Every row gives one point. Each copy is the shape, with its points in the same order, turned, moved and blurred by noise. Some copies are also mirrored. Which?
In the rows, 128 means zero.

Shape, 5 rows:
[[142 106]
 [ 61 141]
 [119 104]
 [108 139]
 [153 105]]
Copy 1, 5 rows:
[[168 126]
 [ 84 157]
 [151 145]
 [120 125]
 [175 120]]
Copy 1 is: mirrored
Copy 2, 5 rows:
[[153 130]
 [ 77 174]
 [141 149]
 [107 138]
 [159 121]]
Copy 2 is: mirrored
Copy 3 (5 x 2):
[[140 107]
 [ 79 172]
 [118 114]
 [121 150]
 [148 100]]
Copy 3 is: only turned
Copy 4, 5 rows:
[[147 126]
 [ 71  82]
 [135 107]
 [101 118]
 [155 135]]
Copy 4 is: only turned

Shape, 9 rows:
[[116 124 145]
 [168 129 142]
 [119 111  80]
 [131 127 135]
 [162 123 108]
 [173 165 125]
 [125 156 103]
 [166 111  84]
 [136 118  78]]
Copy 1:
[[124 111 105]
 [173 129 118]
 [107 150 154]
 [138 125 112]
 [154 149 139]
 [172 166  98]
 [125 167 112]
 [152 156 165]
 [125 160 159]]
Copy 1 is: mirrored
Copy 2 (9 x 3):
[[117 121 131]
 [154 153 112]
 [ 75 172 126]
 [122 136 124]
 [125 175 110]
 [144 154  73]
 [ 95 143  89]
 [112 199 114]
 [ 86 181 114]]
Copy 2 is: mirrored

Shape, 11 rows:
[[ 90 125 139 136 113 138]
 [154 117  96 136 148 117]
 [106  78 165  80 133 159]
 [155 137 188 136 165 175]
 [144 130 118  97 146 119]
 [177 156 155 161 151 123]
 [123 152 132 120  93 113]
 [159 110 131 152 123 157]
 [107 157  96 123 115  76]
 [122 148 141  85 148 108]
 [143 197 124 114 140 130]]
Copy 1 (11 x 6):
[[ 91 130 112 129 126 159]
 [129 103 170 131 126 114]
 [117 130 149 128 156 216]
 [114 192 165 167 169 157]
 [142 130 168 109 121 142]
 [141 165 149 156 158 100]
 [137 140 104 111 113 138]
 [127 121 142 175 136 141]
 [121 115 114  76 100 107]
 [136 154 146  83 128 147]
 [142 182 151 114  93 114]]
Copy 1 is: mirrored
Copy 2, 11 rows:
[[ 95 140 150 119 107 141]
 [151 135 122 128 167 124]
 [109  97 203  75 130 136]
 [157  70 178 155 108 160]
 [161 144 161 111 149 130]
 [173 110 143 180 121 123]
 [137 161 145 119  95 115]
 [140  89 121 126 124 123]
 [131 203 134 130 132 118]
 [155 161 189 121 132 138]
 [185 164 146 142 104 160]]
Copy 2 is: only turned
